Each row is a point. The points of each table are mixes of a few directions, plus a little noise. Count the directions of each table, and those that both share. Where both have some left over, give the other angles between the two spaces (their principal angles), to ten degrees, smallest first.
In the rows, 128 means zero.

First:
[[129 140 118]
 [111 141 103]
 [ 85 103 116]
 [187 129 174]]
Second (4 x 3):
[[ 91  94 129]
 [143 141 129]
 [115  93 149]
 [163 184 106]]
Directions: first 2, second 2, shared 2

First, 7 rows:
[[103 143 170 137 133 104]
 [161 155 139 125 141 142]
 [120 163 169  85 102 124]
 [ 85 100 122 141 117 116]
 [183  95  72 153 167 112]
 [152 106  80 157 144 164]
 [ 91 133 144  99  92 135]]
Second:
[[160 106  88 121 151  95]
 [134 113 123 142 100 175]
 [138 119 116 130 125 135]
 [149 183 149  74 133 123]
 [ 94 103 135 167 125 129]
 [113 177 163  96 142 105]
 [ 95  94 127 174 127 127]
 [ 93 129 142 140 159  76]
 [177 131 110 107  92 192]]
Directions: first 4, second 3, shared 2; angles 30

First:
[[169 119 129 154 125 195 104 120 124 128 115]
 [129 133 144 103 116  63 107 133 163 111 136]
 [144 143 125 135 121 151 113 129 126 114 118]
 [115 162 153 111 111  63 149 142  71 143 165]
 [137 109  86 133  84 157 146 149 126 123  76]
 [ 70 137 101 140 216 142 126 112 156 101 128]
 [134  81 127 136 137  58 114 145 126 135 130]
 [125 138 158 113 115 193 164  94 133 170 156]]
Second (10 x 11):
[[123 157 188 158 130 108 178 146 130 155 116]
 [136 130 143  82 141 136 117 141 109 146  99]
 [131 137 138 104 145 128 138 151 123 152 127]
 [108  94  81 146  83 154  51  84 126  75 146]
 [117 156 118 160 134 124 139 102 133 169 106]
 [121 136 125 132 134 127 137 141 134 143 146]
 [115 101 122 162  92 130 111 128 142  70 181]
 [204  76 111  24 166 120 134 136 112  61  85]
 [127 136 155 149 124 117 152 132 132 127 126]
 [ 97 157  99 162 131 135 122 120 139 181 149]]
Directions: first 6, second 5, shared 0; angles 50, 60, 70, 80, 90

First (11 x 14):
[[ 99 139 142 124 116 113 106 128 120 155  88 116 136 100]
 [152  89  99 120 130 161 189 110 144  89 161 137  97 164]
 [155 176 126 152 125 129   9 201 120 153 182 118 136 152]
 [122 134 114 127 105 143  76 158 127 147 135 109 111 140]
 [131 107 130 122 139 128 188  95 133 105 120 141 130 124]
 [106 158 147 132 120 105  71 147 116 165 100 115 146 102]
 [160 127 109 137 131 148 116 149 135 110 180 132 116 164]
 [ 98 150 133 126 103 121  59 156 117 172  96 103 126 110]
 [154  99 125 126 157 132 220  85 139  80 147 157 132 138]
 [125 123 157 128 161  97 201  80 126 110  98 153 160  94]
 [110 104 125 114 122 132 174  98 132 122  99 126 118 119]]
Second:
[[160 100 121 148 146 132 155 157 119  55 222 142  94 160]
 [159  93 136 135 157 136 155 156 116  49 228 136  65 145]
 [115 144 146 113 132 123 114 112 130 161  86 122 135  99]
 [130 142 100 125 108 144 127 105 149 168  83 129 168 147]
 [114 142 137 126 124 117 114 122 126 153  95 125 146 111]
 [167 112 111 145 144 139 156 141 132  77 199 146 119 167]
 [ 92 105 111 128  91 132 120 145 118 128 117 107 102 132]
 [141 165 164 107 163 121 119  93 139 169  85 137 154  89]
 [ 92 147 142 148 111  86  99 144 107 147  95 123 166 104]
 [110 131 112 107 104 149 120 105 144 174  69 113 132 126]]
Directions: first 3, second 4, shared 2; angles 70

First (9 x 20):
[[114 150 122 132 128 124 140 119 128 140 105 129 125 112 127 119 132 135
  130 127]
 [171  47 123 104  97 148  82 173 114  75 227 121 145 203 147 170  98  81
  115 130]
 [184  95 214 150 232 112 115 106 167 131 103 145 126 108  75 113 178 189
  142 137]
 [134 124 137 129 137 127 126 127 131 128 127 129 128 127 124 127 132 134
  130 129]
 [147 116 155 135 161 123 123 122 140 128 123 133 128 124 111 125 143 146
  132 131]
 [ 39 213  32 116  25 135 169 128  92 154 101 113 120 109 177 120  88  86
  120 117]
 [140 110 136 126 133 130 119 133 129 119 144 128 131 139 127 134 127 125
  127 129]
 [100 176 123 139 136 119 154 105 133 157  75 130 119  88 122 106 140 149
  135 126]
 [124 121 112 121 104 135 124 139 118 119 149 124 130 144 141 137 114 109
  123 127]]
Second:
[[125  83 123  93  86 124 120 163 103 119 173 161 130 130 132 124 147 109
  108 112]
 [ 95 159  96 119 105 117 120 123 105 130 106 118 129 106 146 125 128 114
  137 127]
 [149 134 154 158 159 148 157 114 166 141 121 120 123 152 113 131 110 149
  125 136]
 [118 165 112 129 168  97  72 100 107 109  77  88 138  96 137 135 137 131
  168 144]
 [123 145 123 134 134 127 129 118 130 130 114 117 128 126 131 129 123 130
  134 133]
 [ 77 180  71 111 104 101  95 116  83 120  86 104 132  84 158 125 132 108
  154 129]
 [155  36 153  92  86 139 137 181 119 119 213 189 127 154 117 125 150 115
   88 107]
 [178 122 190 185 179 174 194 110 210 157 132 126 117 183  92 130  97 167
  110 138]]
Directions: first 2, second 3, shared 1; angles 50

First (10 x 32):
[[156 159 134 117 123 109 135 153 116  87 124 197 100 118 140 142 166 100
  107 157 156 181 111 147  91 152 102 102 127 100 153 141]
 [146 178 124 142 145 115 184 171 121  84 173 129 113 117 116 142 137 143
  134 128  82 146 131 105  99 135 130  99 155 106 132 112]
 [147 153 131 121 131 116 139 148 114  96 136 162 111 122 135 141 149 114
  118 145 136 158 117 126 102 144 114 109 134 105 144 134]
 [108  94 131 141 102 136  98  96 165 173  83 143 140 130 125 103 123 129
  123 117 160 121 139 187 155 115 129 146  98 169 111 130]
 [127 106 132 109 122 131  95 110 119 137 105 139 130 134 142 129 132 109
  119 139 161 129 118 131 133 134 120 138 116 125 138 143]
 [111 112 124 137 133 140 129 116 136 152 136  81 145 133 118 119 103 149
  143 108 104  93 140 114 151 112 146 143 132 145 110 116]
 [140 162 128 150 121 114 161 153 147 107 133 170 112 114 118 125 148 132
  122 130 121 161 133 163 108 132 120 104 129 130 127 120]
 [103  69 129 109 120 148  70  79 126 178  93  94 152 145 140 116 104 120
  130 123 161  89 126 125 166 117 135 165 108 148 122 142]
 [ 97  70 131 132 102 146  76  77 160 192  75 119 152 138 128  99 111 128
  127 114 167 100 139 176 172 109 134 163  94 175 108 134]
 [145 177 117 123 181 126 194 176  77  74 222  44 127 129 117 162 105 157
  157 121  33 102 126   7 103 132 150 110 188  77 134 107]]
Second (10 x 32):
[[150 152 133 178 112 105 207 155 174 125 169 131 122  88 110 110 154 155
  130 108  66 119 154 136 128 106 127 153 143 158  85 121]
 [152 154 132 144 129 108 177 151 154 120 151 129 119 102 126 128 146 140
  133 120  89 133 136 122 121 116 128 142 136 140 110 127]
 [161 170 137  65 175 109 111 146 104 102 113 124 111 130 168 177 130 107
  142 153 137 167  91  84 101 136 129 120 119  95 164 141]
 [ 79  71 117 129 107 164  62  86 100 153 100 129 147 166 115 107 102 117
  115 129 180 106 132 155 149 142 129 110 119 123 142 125]
 [108 107 124  93 137 146  68 107  94 130  96 126 134 159 140 138 108 107
  125 142 174 132 109 124 130 145 129 109 116 107 159 133]
 [176 182 138 137 143  90 202 170 162 107 162 128 110  87 135 142 158 143
  140 124  69 146 131 106 110 110 126 149 139 138 108 128]
 [105 101 123 118 124 148  86 106 108 139 107 128 136 150 127 124 112 119
  123 133 161 121 123 138 137 138 128 116 122 119 142 129]
 [178 188 140 104 162  92 173 169 139 100 144 124 107  99 153 163 149 128
  144 134  91 160 111  91 102 120 127 140 132 119 130 136]
 [ 74  65 117 117 111 170  42  78  90 154  89 128 149 176 120 111  95 111
  113 135 197 108 125 153 149 147 129 104 115 116 151 127]
 [ 96  87 120 196  79 145 150 111 156 155 148 134 144 123  86  77 127 152
  115 102 112  88 166 174 153 118 128 137 138 164  87 115]]
Directions: first 3, second 2, shared 0; angles 30, 40
